Each row of a before or after table is a point. One or more steps were done to the points. Then noise was added and the rows were shuffled. The steps act on columns, c1 being the first. Write out the steps. A step turns or swaps two columns, mirrors them in a line or flattens them onto one, adds a multiple of one to another, or multiplies or shifts one. Angles are multiples of 10 degrees, from the lower column toward the higher: turns from -170 to 170, lines from 10 to 170 but not 90. Use the fewest steps. Two steps may share a column if one is a turn and the other turns, adds or multiplies; they go together, in the order done. Otherwise the lowest column goes first.

Before (10 x 2):
[[ 20  14]
 [ -3 -22]
 [ -9  41]
 [-28  38]
 [ -5 -39]
 [  2  41]
 [ 21 -52]
 [ 24 -60]
 [ 24  42]
 [-23 -34]]
After (10 x 2):
[[ 43 -34]
 [ 10 -19]
 [-19  34]
 [ -6 -39]
 [ 11 -34]
 [-43  22]
 [-29  30]
 [  2  49]
 [  7  23]
 [ 52 -41]]
Steps: turn c1 and c2 by 30 degrees

Before (10 x 6):
[[-12 -11 -13   0 -17  14]
 [ 10   5 -55  -4 -30 -18]
 [-24  47  -4  33  16  35]
 [  8  17  -6 -19   4   7]
 [  2   5   6  22  -2  26]
 [ 43 -23 -41   4  16  27]
 [-33  22 -51 -11  35 -50]
 [ 19   9 -15 -38 -17  19]
 [ 14  17  -3 -25 -39 -26]
 [ 11  15  28 -28  -6  41]]
After:
[[  0  30  15  -2 -40 -26]
 [  0  25 -11  -5   4   7]
 [  0 -16 -12 -15  -2  27]
 [  0  -5 -28 -57  15  36]
 [  0  -5 -24   9 -16  14]
 [ -1  22 -16 -13  35 -50]
 [  0  32  -1   1  -6  41]
 [  1   6 -43  -2 -31 -18]
 [  1 -15 -61  19  16  26]
 [  0  38 -29  11 -16  19]]
Steps: multiply c1 by 0; mirror c2 and c4 in the line at 150 degrees; add -0.7 times c6 to c3

Before, 12 rows:
[[  4 -31 -23  15 -12   3  18  -9  14  21  -9]
 [  6 -48 -41  -2 -12  -1 -13  10   3  25  20]
 [ -3   0  13 -60 -18  -3  -9   6  30 -19 -11]
 [ -1 -30  23 -36  -1  29 -16   3  15  -4  -7]
 [ 21  11 -31  18   2  19   7  21 -24   5 -10]
 [-14  -2  28 -36 -35  21  -8   3  26  -8  20]
 [  2 -28  11 -38 -38  21 -15 -12  17 -43   0]
 [  2 -10 -26  32  10  10  13  43   4 -17  -8]
 [-15 -21 -37  20   3   3 -24 -11   6  13   1]
 [ -8  -2 -15  12  19   1  31  22 -33 -20   1]
 [-17 -17 -15  18 -16   4   5  35 -29  -7 -28]
 [ 17  -3   6  28   4 -16   3  27 -21 -13  -7]]
After:
[[ -9  -1   7  28 -20 -18   2  25   3  13 -19]
 [  2 -24   9 -40  18  22 -18 -13 -35  42  -3]
 [ -8   1  14 -61  31  -1  -9   5 -19  15   5]
 [-11  12 -32  20 -26  19  11  22   0  -5 -19]
 [ 21 -43 -42  -2   2  -1 -21  10 -13 -25  -8]
 [-21 -16 -14  17 -31   2   2  35 -17  13  20]
 [  2  -7 -15  13 -32   0  29  20  19  20   9]
 [-12 -32 -23  13  14   4  11 -11 -11 -21  -3]
 [-10 -14 -22  34   5  11  11  43  11  17   0]
 [  4 -16 -37  22   4   1 -28 -11   4 -11  15]
 [ -7 -25  22 -37  13  29 -24   0   2   6   4]
 [ 22  -2  30 -37  26  21 -12   5 -31   8  12]]
Steps: turn c1 and c11 by -100 degrees; turn c2 and c7 by 10 degrees; swap c5 and c9; multiply c10 by -1

Before:
[[-15 -28  18 -17 -21   7 -11 -37 -40  10 -27  -4  14  -1  19  25  43  36]
 [ 46 -17 -50 -32   2  -6  12  39  37 -17  15  13   8  21  16  31 -20  19]
 [-10 -34 -39 -10  36  -4  13 -11  34  50  39   6 -37  10   9   7  16  28]
 [-19  14  13  -3 -23   9 -25 -23  -6  45  17  21   9 -38 -24  20   9   3]
 [-28 -18 -37 -35  -7 -25  17   3  14 -11  21   7  19 -15  46  22  12 -11]
 [ 27  10  23 -11   1 -16  23  22  -9  10 -41  15  24  25 -31  19 -21   2]
 [ 34   0 -21  24  34   6   8  38   4  16  11 -23  31 -16  30   3   5  -9]
 [-17  36 -26  -3  -1 -54  35 -27  -5 -10  -4  -1 -41 -30   1  10  -9 -18]
 [ -3  18  23  42  31 -31  -6 -16  27  37 -35  14 -10 -35  23 -17  43   5]
 [ 22 -20   9 -18 -21 -41 -15  -2 -19 -16  -6  32  32  27  17 -17  -8 -24]
 [ 31  -1 -10 -22 -27  -6  40  -2   6  41 -40  26   5 -12 -28 -13  51 -22]]
After (11 x 18):
[[-24  15  13  -5   7 -24 -25 -25   8  17  14  22   7 -36  35   0  13  13]
 [-39 -19 -37 -28 -22  -4  18   2   7 -10  22   6  18 -14 -22 -44   9   5]
 [-26  39 -32   2 -57  -1  36 -28  -8   0  -7   0 -36 -29   7  -8  -5 -49]
 [-17 -31 -39  -8  -3  38  14 -12  33  -9  42   3 -38  12  -2  -8  19   3]
 [ 56 -16 -55 -29  -4   0  11  42  21 -26  17  13   9  19  12 -34 -20  23]
 [ 32 -23  12 -21 -42 -23 -13  -6 -16  12  -8  37  28  30 -22   5  -9   2]
 [-16 -29  17 -15   4 -21  -9 -35 -30  30 -25  -7  17   4   6 -33  45  41]
 [ 43  -1 -20  29   1  31   8  37   6   0  13 -24  32 -15 -21 -24   4  13]
 [ 36   1 -11 -25  -3 -31  42  -1  20  12 -41  27   7 -11  18  30  52 -17]
 [ -1  15  27  42 -28  27   0 -16  31  -6 -33  14 -10 -36 -26   1  44 -10]
 [ 36   9  25 -11 -20   2  26  26  -2   4 -45  12  26  23  34   7 -22  23]]
Steps: multiply c1 by 1.3; swap c5 and c6; multiply c10 by 0.4; turn c9 and c10 by -40 degrees; add 0.7 times c13 to c18; turn c15 and c16 by -140 degrees

Before, 12 rows:
[[ -9  -8  29  -9  29  -1  33   2 -30  27  -8 -20 -27 -29   6  16  27  32
    9  25  12  27   9  -6 -14 -10  15  -6  16 -14 -20 -19]
 [-31  17  36  -3  22   3  -1  22  13  18   1 -20 -17 -42  39  31  -8  23
   11  48  23  -9  12 -34  21 -20 -19   2   1   7 -21 -14]
 [-29 -18   8  15 -13  15  14  19 -15 -18 -32  -5   9 -26 -29 -19  16 -28
    6   9 -34  -4  33 -36  52  16 -11 -13 -28  31  31 -29]
 [-23 -28   3  -6  33  25  11  10 -13  21 -34 -15  -2 -19   9  26 -11  37
    1  27  17   0  24 -17  -6  -7  28 -14  23 -35 -19   6]
 [-28  20  26 -11 -19 -26  -3 -29  17 -34   3  30  16 -27 -33 -17 -43  26
  -57 -11 -34  11   8  18  42   4 -30 -13 -25   6  17  24]
 [ 12 -20 -25  37  11  -4  24  -3 -44  19 -23 -11 -10  17   5  31 -18  40
  -13  -1 -27  15 -44  16 -21 -16  -3 -32  14 -30 -15  29]
 [ -8 -48 -35  11  -2 -24  11  -2 -27   4 -25  12   0   1 -15 -10  -3  37
  -17  -8  -6  20 -32   1   3 -17 -25   4   5 -43 -14   7]
 [ 10 -44 -15  24  24   6  43 -11 -44   3 -57  -2  -6  20  -3 -10 -13  26
  -28   9  13   1 -47  22 -13 -24   3  -4  13  -8 -15   6]
 [  5 -27  -3  10  21 -44  22 -41 -20   5  -4  30   6  -4 -26  -2 -54  11
  -28 -21 -20  -6 -40   2  -4  -7 -10 -11 -38 -28   3  37]
 [-60   7  -4 -25 -12   6  -4  -6 -13 -25   4   2  33 -30 -28 -37  -1  -9
   -7  29 -44 -14  -5  -2  49  21  -3  -8 -35  19  35 -28]
 [-31  21  29 -17  19   8 -20  29  18  46  -1 -11 -27 -31   2  11   3  -1
  -18  18   7   2   6 -30  10  -5  18   5  12  13 -25   5]
 [-21  13  40  -9 -12 -29 -58 -25  19 -25  -7  -1  45 -33 -18 -29  -7  -5
  -29  15 -39   3  14 -12  32  16 -20  -6 -56  28  21   5]]
After (12 x 32):
[[ 11 -44 -18  -7  23   7  42  -8 -45   6 -56  -4  -6  18  -6  -7 -12 -16
  -31 -15  11   2 -44  17 -10 -22   4 -23  11  -7 -15   8]
 [-32  20  29 -16 -14 -28  -3 -28  17 -34   6  27  14 -32 -32 -20 -42 -23
  -54   5 -37  15   9  18  39   5 -28  10 -25   3  18  25]
 [-59   7  -3  -6 -13   3  -4  -2 -13 -23   8  -1  30 -31 -27 -36   0  16
   -4 -24 -41 -16  -6  -1  54  20  -1  25 -35  17  34 -26]
 [-23 -33   6 -14  37  23  10   8 -12  22 -38 -12  -1 -19   9  27 -13 -19
   -1 -38  15  -2  25 -18  -4  -8  27   7  27 -32 -20   6]
 [-28  16  37  -1  22   5   1  21  13  17  -3 -16 -18 -43  41  30  -7   2
   12 -51  19 -10   8 -36  18 -22 -16   1   1  12 -21 -14]
 [-24   9  40  -9 -12 -28 -59 -26  22 -26  -5   3  41 -35 -17 -30  -5   5
  -27 -10 -36   3  12  -8  32  17 -21   9 -54  30  20   3]
 [ 12 -21 -22 -30  13  -3  25  -2 -45  19 -22  -9 -10  20   8  28 -16 -25
  -17 -11 -24  14 -43  14 -22 -13  -4 -39  16 -31 -14  30]
 [-32  22  30   5  21   6 -20  25  17  44  -2  -9 -28 -28  -2  12   6   4
  -16 -18   7   2   4 -32   9  -4  17  15  10  13 -19   4]
 [  7 -25  -3  -8  23 -45  25 -41 -19   3  -3  30   2  -2 -26  -5 -53 -17
  -26  17 -19  -7 -38   3  -1  -9 -13 -12 -40 -29  -1  37]
 [-29 -19   9 -14 -20  15   9  16 -11 -19 -31  -6   7 -27 -33 -18  19  20
    8  -2 -36  -7  33 -35  52  14  -7 -13 -30  29  31 -28]
 [ -9 -10  29  -2  28  -4  32   0 -29  27 -10 -18 -26 -29   3  18  27  -9
    7 -34  11  23   7  -8 -15 -14  13   9  18 -12 -20 -20]
 [ -7 -48 -34   7  -2 -24  10   1 -29   2 -31  11   2  -1 -16 -14  -5 -29
  -16  -3  -5  22 -30   1   3 -20 -22 -13   3 -40 -14   8]]
Steps: turn c4 and c28 by -90 degrees; multiply c18 by 0.7; turn c18 and c20 by -160 degrees

Before:
[[  4  -1   5  -7  -5  -8  -1  -2  -2  -1  -4 -17 -11 -10 -10   1   5   2
    1   4  -1   3 -14  17 -16   2   2   1   2   1  -3   9   6   1   5   8
  -17   1   7   3  -5  -5  -8   1  -4   8   6  -4  -5  -3   0   8   0  -1
   -1  10   6  -7  -9   1  18   8  -6  -5]
 [  4  -1   3  -9  -5  -8  -2  -3   6   2   7  -3   9  -2 -13   0   7  -1
   -6   1  -1   4  -4  -6   8  -3   1  -4  -1   2  -2   2   5  -2   3   1
    0   6  -2  -4  -4   2  12  -4   1  -4   2  -4   1   0  28  14   3   0
   -7  -5  -3  -6  -5  -3  10   6   3  -4]
 [ -8  -4  10  17   3  -3  -3  -3  -2   1   5   5   3  -6  -9   3   4  -3
    8   6  -1 -10   2  -9  -3  -1   2  -7  -1   3   7   3   6  -1   4   2
    4  -1  10   8  -6  -6  -2   5  -3   6 -19  16  -5  -4   3   4   7   0
   -8  -2   3  -6   1   1  -8   2   9  -2]
 [ -1  -3   1  -7  -6  -1  -4   0  -2   9   4   6  11  -5  21  -2   9   1
   -7   6  -1  -2  -8  -7   6   2  -4  -4  -1   0  -6   1   0   0   0  15
    4   0  11  -1  -3  -1  10   3  -3  11  -4  -6  15  -7  -1   6   1   1
    1  -1   4  -2   4  -3  -8  12   8  -5]
 [  0 -15   7  -7   3  -3   5  -3  -4   0  -2   3 -11  -9  16   2  10   4
    7 -15   1   3   2  -9   6   3  -5  -4  -2   0   1   2   7   1  -3   7
    2  -2   7   5  -5  -5  12   0  -3  -1   2   1  -3 -16  -4   5  -3  -5
   -1  -2  -2   5  -9   0 -11 -13   5   3]
 [ -1   1  15  -4   3  -3  -3  -4  -1   1   3  -2 -10   4  -1   6   5   3
   -5  -3   8   3   1  -2   5   0   0  13   0  12   4   9  -9   5  -2   1
    5  -5  14   1  -3  -4   8   3  -4   5  -1  -5   1   0  -3  13   9   2
    7  15  -3  -2  11  -4  -8  13   3  -5]
 [  3  -6   5  -6  -7  -6   9  -6  -3   4  -4  -2  -8  -7 -13   4   1   0
   -7   0   0  -4   0 -10  -6   8  -1  -4  -2  -1  -7   0   8  -2   5   7
    3 -10   9  -4   1  -3  10   1  -1  -3   8  14  11   3  -2  14  -4   2
   -2  -4  -2   5  -6  -4  -8   2   5   5]
 [ -2   0   0  -6  -2  -1  -2  -3  -1  -3   1   2   0  -7 -11   4   6   2
    1  11   6 -17  -5  12   3  -4   2  -3   0  13   4   5   8   2  -2   2
    5  -7   8   6  -1  -1  -1   5  -1   6   8  -4   0   4  12 -10  -1  -2
    4  -4   1   0  -6  16 -11  10  11  -3]
 [ -3 -12   4   4 -11  -2  -3  -1  -4  -2  -2   9 -11  27  -5   2   9  60
   10   4   0   0  -1  -2 -12   0  -2  -5   2  -1   6   2   9  11   1   3
    5  -8  -3   4   1  -2 -24  -2  -4   0   2  -4  -2   2  -4 -14  -3  -6
   -5   5   3  -1   2  -4 -10  -1   8  -1]]
After:
[[ -2   1   0  -5  -1  -1  -3  -3  -4  -3   0   3   0  -8 -11   4   5   2
    1  11   2 -18  -6  13   3  -4  12  -3   0  13   3   5   9   3  -4  -7
    5   1   8   6   0  -1  -2   5  -1   6   8  -4   0   5  12 -11   0  -1
    3  -5   2   0  -6  12 -11  11  11  -3]
 [  0 -16   8  -6   3  -3   5  -2   0  -1  -1   3 -11  -9  17   2  11   4
    6 -16   7   2   2  -9   7   4   2  -4  -3   2   1   3   7   1  -3   0
    2   3   8   5  -5  -5  13   0  -3  -2   2   1  -3 -15  -5   4  -2  -5
    0  -1  -3   5  -9  -3 -12 -13   5   4]
 [ -8  -4  10  18   3  -2  -2  -3  -2   1  -7   5   4  -7  -8   2   4  -3
    8   5   2 -11   2 -10  -4  -1   0  -7  -1   3   7   2   6   0   2   1
    4   0   9   8  -2  -6  -3   3  -4   5 -19  16  -5  -4   4   3   7   0
   -7  -2   3  -6   0   3  -9   2   8  -3]
 [  5  -2   4  -6  -5  -7  -1  -3  -5  -2  -9 -16 -11 -10 -10   1   5   3
    1   3   8   2 -13  17 -17   1  -1   2   2   2  -3   9   6   1   5   1
  -19  -2   8   3   4  -4  -8   1  -4   8   6  -3  -5  -3   0   8   0  -1
    1  11   5   1  -9   2  19   9  -6  -6]
 [  3  -1   4 -10  -6  -9  -2  -4   5   3  -5  -2   8  -2 -12  -1   7  -1
   -6   1   1   3  -4  -7   7  -4  -3  -4   0   1  -1   2   5  -2   3   1
    0  -5  -2  -5  -2   3  11  -5   2  -3   1  -4   2   0  29  14   4   1
   -7  -5  -2  -8  -5  -3   9   5   3  -5]
 [ -2   2  15  -3   4  -3  -3  -5  -4   2  -2  -1 -11   4  -2   6   5   4
   -5  -3   1   3   1  -1   4   1  -3  12   0  13   3   8 -10   4  -3  -9
    5   6  14   1  -1  -4   8   2  -4   4  -1  -5   0  -1  -2  12   8   2
    7  15  -3  -4  13   1  -9  14   3  -5]
 [  2  -6   5  -6  -7  -6  10  -6  -4   4   3  -1  -8  -8 -13   3   1   1
   -7   1   7  -4   1 -10  -7   8  -3  -4  -3  -1  -8   1   8  -2   4   0
    3   9   9  -4  -1  -3   9   0  -1  -3   7  14  11   4  -1  14  -4   2
   -2  -4  -3   6  -6   3  -7   1   4   4]
 [ -3 -12   5   4 -11  -4  -3  -2  -4  -2   0   9 -12  26  -6   2   9  61
   10   5   3   0  -2  -1 -13  -1  -2  -4   1  -2   6   1  10  11   0   0
    6   9  -3   3   1  -2 -23  -2  -5   1   3  -4  -2   1  -5 -14  -3  -6
   -6   6   2   0   2   1 -10  -2   8  -1]
 [ -1  -3   2  -8  -6  -1  -4   0  -6   9  -1   6  11  -6  20  -1  10   2
   -7   5  15  -1  -9  -8   6   2  -1  -3  -1   1  -5   2   0   2   0   1
    4   2  11  -1  -2   0   9   4  -2  11  -4  -6  15  -8  -1   6   1   1
    1  -2   5  -5   4  -5  -7  12   8  -6]]
Steps: add -0.3 times c62 to c9; turn c11 and c58 by -60 degrees; turn c11 and c41 by -50 degrees; turn c21 and c36 by -90 degrees; turn c27 and c60 by -120 degrees; turn c38 and c60 by -150 degrees
